Each point is reached from the start by the listed moves, each made 0, 1 or 2 times, or once backwards (-1), plus a little noise. Is the number of moves made odd or even? Then give how often each move was made.
(in the rows, 128 means zero)

Moves:
(1): [122 173]
(2): [ 97 125]
Start: [131 122]
Points:
[ 67 116] => even (0, 2)
[170  80] => even (-1, -1)
[125 166] => odd (1, 0)

Moves:
(1): [111 136 136 149 142 133 130 128 133]
(2): [127 130 132 127 132 117 134 125 130]
(3): [146 113 132 140 135 123 111 129 140]
(4): [133 143 115 124 113 128 107 127 121]
(5): [122 113 141 140 131 120 115 130 142]
(6): [136 131 120 126 132 119 114 142 141]
(7): [128 132 113 133 131 122 140 139 126]
(8): [138 121 131 116 131 116 139 137 115]
Start: [128 124 129 139 125 132 119 134 119]
Points:
[161 134  99 157 146  97  78 182 139] => odd (1, 0, 1, 1, 0, 2, 1, 1)
[141 141 105 223 149 112   7 166 189] => odd (2, 0, 2, 2, 1, 2, 1, -1)
[200  50 119 143 155  76 116 196 140] => odd (-1, -1, 2, -1, 1, 1, 2, 2)

Moves:
(1): [120 137 137 125 133 121 136 148 119 136 124 120 138 139 117]
(2): [103 115 147 148 139 125 133 121 121 131 144 117 123 133 132]
(3): [104 126 115 137 104 134 129 138 107 132 133 112 122 130 148]
(4): [125 141 137 128 121 124 118 139 123 131 126 139 149 129 140]
(5): [114 123 135 129 135 139 133 129 136 123 129 126 149 112 143]
(6): [129 123 135 122 129 118 122 128 121 127 138 130 128 122 131]
(7): [138 133 122 125 121 122 113 126 127 129 140 119 128 127 130]
(8): [133 138 130 121 136 135 130 131 127 131 121 133 139 135 120]
(9): [119 129 136 119 126 136 127 115 133 120 131 140 130 113 119]
(10): [131 124 126 141 135 124 135 126 113 133 131 127 119 131 101]
(11): [120 134 128 133 138 116 130 128 130 132 137 131 127 124 121]
(12): [128 128 130 131 124 118 106 141 125 130 141 130 129 122 125]
Start: [133 129 126 120 123 124 127 132 128 121 128 125 127 129 117]
Points:
[202 151 120  71 160  87  82  85 140 112 169 188 104  86   7] => even (-1, -1, -1, -1, -1, 2, 1, 2, 2, 1, 2, 1)
[111 177  83 119 110 121 174 189  75 159  94 108 126 184 107] => even (1, -1, 2, 0, -1, 0, -1, 2, -1, 0, 2, -1)
[101 185 103  95  48 155 116 176 101 128  89 152 162 144 167] => odd (0, -1, 2, 2, -1, -1, -1, 1, 1, -1, 0, 0)
[160 128 154 105 137  89  76 118 123 114 166 173 111  99  33] => even (0, 0, -1, 0, -1, 1, 0, 0, 2, 1, 0, 2)
[ 62  72 190 178 197 113 154  78 132 108 185 137  98  80  31] => odd (0, 2, -1, -1, 1, 0, -1, -1, 2, 2, 1, 1)
[151 143  75  97  92 127  86 135 140 116 147 119 118 108 143] => odd (-1, -1, 1, -1, 0, 0, 1, 1, 0, -1, 1, 1)
